Rows are points. To make a cloud, some directions were put in groups of two or more. Within a group, all points are equally far from the middle, so they leave a hole (a ring in 2 directions, a hollow ball in 3). The other directions are filled evenly. Then the cloud was stretched, turned, moved and blurred a little. How many holes are there, and how many directions does each take, smallest first?

Cloud (14 x 2):
| -0.24 | -2.52 |
|  1.25 |  1.84 |
|  1.93 |  0.12 |
|  1.09 |  1.94 |
|  2.01 |  0.61 |
|  1.90 |  0.87 |
|  1.92 |  0.71 |
| -0.13 | -2.50 |
| -0.64 | -2.41 |
|  1.00 | -1.89 |
|  0.22 | -2.42 |
| -0.23 |  1.60 |
| -0.90 |  0.87 |
| -1.31 | -1.81 |
Holes: 1 (2)

Cloud (26 x 4):
| -0.93 |  1.11 |  1.08 | -2.60 |
| -0.41 |  0.80 | -1.24 |  2.11 |
|  1.80 | -1.13 |  2.48 |  1.22 |
|  2.86 | -3.15 |  1.31 |  1.03 |
|  0.74 |  1.04 | -1.25 |  1.76 |
| -2.17 | -0.06 |  1.74 | -0.67 |
|  0.44 |  1.65 |  1.47 |  0.68 |
|  0.97 | -0.48 |  2.07 |  1.49 |
|  1.68 | -1.05 | -0.40 |  1.06 |
| -0.29 | -0.16 | -0.24 | -0.14 |
| -0.84 | -1.89 | -0.93 |  1.42 |
| -0.37 | -1.59 |  1.51 |  1.33 |
| -0.99 | -1.21 |  0.02 |  1.77 |
|  0.82 |  1.96 |  1.49 | -2.11 |
| -0.58 |  1.48 | -1.09 |  0.01 |
| -0.26 | -0.58 | -1.41 |  1.74 |
|  0.69 |  1.83 | -2.94 |  0.35 |
|  0.73 |  0.59 | -1.27 | -1.67 |
|  0.90 |  4.30 | -0.14 |  1.48 |
| -3.13 |  3.19 | -2.15 | -0.59 |
|  0.05 |  1.70 |  2.21 |  0.85 |
| -0.67 |  2.96 |  0.63 | -1.03 |
|  0.44 | -2.60 | -0.95 |  2.70 |
|  0.93 |  1.03 |  1.79 |  1.57 |
| -0.52 |  0.37 |  2.08 | -1.31 |
| -1.19 | -0.46 |  0.25 |  2.19 |
Holes: 0

Cloud (49 x 6):
|  2.31 | -0.44 |  0.81 | -0.15 |  2.84 | -0.97 |
|  1.26 |  2.40 |  0.22 | -1.59 | -1.01 |  0.62 |
|  0.75 | -1.22 | -1.46 | -1.17 | -0.52 | -2.95 |
| -0.03 | -0.73 | -2.13 |  1.07 |  1.16 |  2.76 |
|  0.99 | -0.92 |  0.55 |  0.13 |  1.63 |  0.83 |
| -2.97 |  0.08 | -1.62 |  2.08 |  2.39 | -1.10 |
| -0.77 | -2.39 | -2.52 |  2.37 | -0.50 |  1.75 |
|  0.89 | -0.11 |  3.04 | -0.15 |  1.79 | -1.53 |
| -3.69 |  0.83 | -0.82 |  0.55 |  3.41 | -0.57 |
| -1.10 | -1.91 |  0.63 | -0.28 |  2.40 |  0.67 |
| -1.19 |  0.06 |  1.12 | -0.16 |  1.47 |  2.50 |
| -0.73 | -1.35 | -0.06 |  0.54 |  0.31 |  3.25 |
| -1.71 | -1.21 |  0.40 |  0.86 |  3.65 | -1.29 |
|  0.37 |  1.36 | -1.87 |  2.56 |  1.54 |  1.00 |
|  3.06 | -1.52 | -0.90 |  0.44 |  1.55 | -1.04 |
| -1.60 |  2.75 |  0.48 | -0.57 |  0.37 | -0.13 |
|  0.07 |  0.12 | -1.03 |  0.56 |  2.39 | -1.46 |
| -0.48 |  1.39 | -0.57 | -0.60 | -0.89 | -1.81 |
| -1.66 |  1.43 | -2.08 |  1.39 |  1.82 | -0.15 |
| -0.94 | -2.09 | -2.21 |  1.89 |  0.87 |  1.58 |
|  3.29 |  1.30 | -0.99 | -0.39 | -0.99 | -1.79 |
|  0.36 | -0.06 | -0.05 |  3.06 |  2.23 |  0.85 |
| -2.71 | -0.25 |  0.72 | -0.77 | -0.47 |  0.86 |
| -1.94 | -1.99 |  0.97 | -1.13 |  1.43 | -0.42 |
|  0.91 | -1.20 | -0.97 | -0.06 | -0.63 |  0.45 |
| -1.41 | -1.49 | -0.87 | -0.94 | -0.11 | -1.29 |
| -0.43 |  0.56 | -0.68 |  1.66 | -0.05 | -2.61 |
| -0.45 | -1.85 | -2.72 |  2.25 |  0.06 |  1.97 |
|  2.81 | -4.11 | -1.03 |  0.50 |  0.99 |  0.86 |
| -3.26 |  1.14 | -0.09 |  1.74 |  3.46 |  0.90 |
|  0.22 |  1.67 | -0.88 | -1.61 |  2.41 |  1.80 |
|  1.62 |  0.56 |  2.14 | -1.20 |  0.43 | -3.46 |
| -0.79 | -0.01 |  1.68 | -0.10 |  2.00 |  0.18 |
|  0.90 | -1.14 | -0.99 |  2.68 |  1.61 | -0.16 |
| -1.88 |  0.64 |  0.22 | -2.05 | -1.83 |  1.00 |
|  0.33 |  1.09 |  0.24 | -2.16 | -0.57 |  1.39 |
| -0.19 | -1.69 |  0.32 |  0.27 | -1.30 |  1.33 |
|  1.34 | -0.33 | -1.74 |  0.30 |  0.02 |  1.85 |
| -2.03 | -0.71 |  1.88 |  1.08 |  1.92 |  2.36 |
| -0.98 |  0.15 | -0.21 | -2.23 |  0.68 | -0.57 |
|  0.68 |  0.53 | -1.93 |  2.35 |  0.88 | -0.24 |
|  1.10 |  1.02 | -0.16 |  0.48 |  1.47 | -0.01 |
|  1.33 | -0.09 | -2.57 |  1.03 |  1.76 | -0.53 |
|  0.83 | -0.15 |  0.50 | -1.91 | -1.64 |  1.44 |
|  0.32 | -0.05 | -2.64 |  0.17 | -0.25 |  1.95 |
|  0.37 |  1.79 |  0.04 |  2.66 |  2.61 |  1.56 |
| -2.17 |  2.68 | -1.31 |  1.41 | -0.76 | -2.36 |
| -3.70 |  0.47 | -0.08 |  0.62 |  2.04 |  0.56 |
|  1.26 |  1.12 | -2.20 |  0.25 |  0.73 | -1.05 |
Holes: 0
